Each row of a before or after table is a point. One or more steps were done to the points. Then noise was added and the rows were shuffled. The steps act on columns, c1 being the first. Name the steps. A step turns or swaps two columns, mirrors them in a line or flattens them onto one, adds a multiple of one to another, or multiplies or shifts one. Angles are multiples of 10 degrees, from the lower column toward the higher: turns from -170 to 170, lines from 10 to 170 but not 90. Use the fewest steps. Two steps may share a column if one is a turn and the other turns, adds or multiplies; they go together, in the order done. Otherwise the lowest column goes first.
(in the rows, 128 means zero)

Before, 11 rows:
[[133 165]
 [121 154]
 [169 104]
 [164 167]
 [123  93]
 [165 124]
 [159 116]
 [ 95  92]
 [143 226]
 [132 110]
 [166 120]]
After, 11 rows:
[[165 124]
 [151 135]
 [102  88]
 [ 90 161]
 [166  92]
 [124  91]
 [224 111]
 [ 93 132]
 [114  96]
 [119  89]
 [109 125]]
Steps: turn c1 and c2 by -90 degrees

Before:
[[120 138 142 157]
 [184 177 139 118]
 [137  98  77 160]
 [141 123  78 153]
 [123 152 120 108]
 [143 153 193 105]
 [209 125 135 100]
 [182 177 101  72]
 [104 110  82 173]
 [112 101  98 152]]
After, 10 rows:
[[106 117 109 120]
 [130 142 154  77]
 [158 116 151 100]
 [ 70 173  71 100]
 [ 70 174 118 140]
 [156 143 161  77]
 [151 107 170  80]
 [117 207  99 135]
 [100 138 106 192]
 [119 117 155 142]]
Steps: turn c1 and c2 by 100 degrees; swap c3 and c4

Before (8 x 8):
[[ 69 133 153  61 150  98 133 136]
 [ 94 152 158  50 165 175 138 145]
 [120 105 132 124 128 115 151 187]
 [ 91 154 164  83 107  74 144 110]
 [108 105 104 130  95 128 102 205]
 [ 93  95 158  98 138 172 140 150]
 [101 133 129  63 132  98 146  83]
 [129 106 155  81 116  88 124 128]]
After, 8 rows:
[[128 105 154  81 115  90 124 125]
 [ 90 155 166  65 104  72 143 110]
 [ 99 131 130  48 129  97 148  85]
 [119 106 134 119 127 114 150 186]
 [107 106 105 120  95 128  99 205]
 [ 91 152 156  36 166 175 139 146]
 [ 95  96 157  79 138 175 141 150]
 [ 69 136 154  32 149  97 134 136]]
Steps: add 0.5 times c1 to c4

Before, 9 rows:
[[127 111 126  85 102 102 174 133 192 104 137]
 [127 106 106 119 165  91 148 101 118   8 102]
 [167  94 122 137 104 104 122 137 130  88 140]
 [166  93 109 122 125  76 162 111 139 137 100]
 [112 138  93 131 133 116  59  75 116 136 167]
 [120 238 115 131 130 173  90 134 159 120 138]
 [ 97  88  85 149 120  75 170 140 203 146 130]
 [ 92 127 112 139 111 102   8  82 119 137 117]
 [111 157 120 130 108 146 155 123 113 104 122]]
After, 9 rows:
[[104 100 136 118 188  91 146 102 116   8 105]
 [101 138 157 136 167 125  58  78 121 138 166]
 [125 116 130  85 105 103 171 138 191 102 135]
 [111  99  95 135 126 106 126 136 131  92 137]
 [102  92 101 121 154  75 162 112 139 139  98]
 [131 159 150 130 107 145 152 124 112 103 118]
 [101  89 169 148 150  78 169 135 211 143 131]
 [113 237 141 127 140 172  85 132 158 117 141]
 [125 129 166 134 108 101   6  87 123 133 122]]
Steps: turn c1 and c3 by -110 degrees; add -1 times c1 to c5

Before, 10 rows:
[[ 94 137 130 107 117 135  98  85  70 138  72  94 105 115]
 [122 111 145 126 133 136 156 120 150 125 150 111 155 127]
 [146 131 143 112 140 152 134 138 127 135 128 143  99 130]
 [116 128 149 112 153 154 149 104 145 189 149 132 157 144]
 [ 99 150 133 148 127 126 119 136 131 123 120 173 117 143]
 [148 148 109 132 117 112 136 178 117 154 138 158 133 155]
 [ 95 151  65  96  96  95 109 140 129 105 101 167  85 161]
 [ 60 166 120  93 129 157 125 124  70  88  97 125  98 108]
 [102 134  91 122 118  78 134 123  83 123 132 154  71 146]
 [157 136 140 127 140 132 174 133 142 151 156 166 151  75]]
After:
[[121 136 101 128 159 130 137 249 114 104 148 162 134 154]
 [ 86 176 183  92 122 154 126 118 187  99 126 112  98 106]
 [138 117 147 116 130 153 148  64  67 110 143 116 156 144]
 [152 116 109 126 144 150 176 135 101 130 156 161 152  77]
 [149 128 121 113 147 158 135 146 121 123 132 130  98 132]
 [120 150 155 148 131 148 120 147 131 134 135 166 117 145]
 [112 169 159 106  82 118  98  30 148  72  91  96 104 114]
 [ 56 167 125  97 108 118 108 168 152 140 121 177  88 161]
 [ 83 130 132 122 114  99 135 119 156  89 134 175  71 143]
 [142 105 141 125 128 128 155 110 117 149 136 108 153 130]]
Steps: turn c1 and c3 by -60 degrees; turn c2 and c11 by 40 degrees; multiply c8 by 2.5; turn c5 and c8 by -20 degrees; turn c6 and c12 by -30 degrees; turn c9 and c10 by 120 degrees

Before (14 x 20):
[[118 119 146 144 130 116 134 141 139 113 107 129 119 140 118 147 130 117
  105 121]
 [152 125 117 159 119 104 132 109 132 109 127 125 104 128 136 127 135 134
  123 114]
 [116 129 152 134 121  82 131 144 136 106  99 136 134  82 132 158 157 158
  121 145]
 [138  83 117 129 115 134 123 140 139 113 141 127 122 109 134 132 127 155
  113 138]
 [104 104 103 125 118 137 113 125 127 129 115 142 113 128 138 179 149 120
  131 144]
 [109 130 103 120 142 135 135 150 105 118 101 132 135 134 132 124 132 156
  131  92]
 [101  78 145 132 133 131 137 126 137 105 105 149 133 136 140 123 169 135
  144 129]
 [ 98 124 152 137 118 127 105 126 117 153 153 128 122 126 135 112 148 122
  146 145]
 [166 111 151 147 120 113 137 120 124 111 148 205 112 133 124 111 142 119
  123 138]
 [107 125 147 125 161 108 137 115 145 128 118 155 105 107 139 112 138 125
  119 137]
 [100  51  54 142 124  96  79 119  75 105 112 128 135 114 129 126 135 149
  124  89]
 [ 99 113 142 125 128 129 133 129  93 116 128 127 105  85 137 150 128 119
  137 127]
 [150 116 148 133 131 126 119 129 130 116 113 133 104 116 130 113 160 120
  110 139]
 [101 127  98 146 249 126 132 134  85 126 149 161 108 123 182 166 132 122
  111 122]]
After:
[[ 97 136 152 137 146 126 104 125 100  57 154 119 122 126 124 112 147 122
  124 145]
 [ 99 128  54 143 129  99  79 148 208 162 112 149 137 115  50 125 135 149
  132  89]
 [107 140 147 125 100 105 138 136 114 136 118 152 107 107 125 110 138 124
  108 136]
 [100 139 146 133 138 129 137 125 156 191 105 144 132 137  80 123 169 136
  114 128]
 [117 132 153 134 127 111 130 176 153 191 100 129 135  83 129 159 159 161
  138 144]
 [165 124 152 146 129 113 137 136 157 172 147 198 111 133 111 110 141 119
  138 139]
 [148 128 149 133 113 127 116 131 145 160 114 126 106 117 116 112 159 121
  137 140]
 [104 138 103 126 139 132 113 120 127 124 114 150 113 127 102 179 149 119
  134 144]
 [ 98 137 143 126 135 129 134 129 176 141 128 123 105  83 112 150 128 120
  123 126]
 [110 134 103 119 120 149 135 137 162 142 103 142 136 133 130 123 131 156
  117  90]
 [101 183  98 147  36 132 132 134 169 112 148 171 108 122 128 167 131 121
   46 121]
 [137 132 116 128 126 141 123 130 141 172 140 130 124 109  82 132 126 156
  148 139]
 [153 137 117 159 129  98 132 133 153 180 127 128 103 130 123 128 135 132
  139 113]
 [118 116 147 144 110 132 134 146 141 174 108 125 118 140 119 146 129 117
  141 120]]
Steps: swap c2 and c15; add -0.3 times c3 to c12; turn c5 and c19 by -130 degrees; turn c6 and c8 by -50 degrees; multiply c10 by 3; turn c9 and c10 by 150 degrees
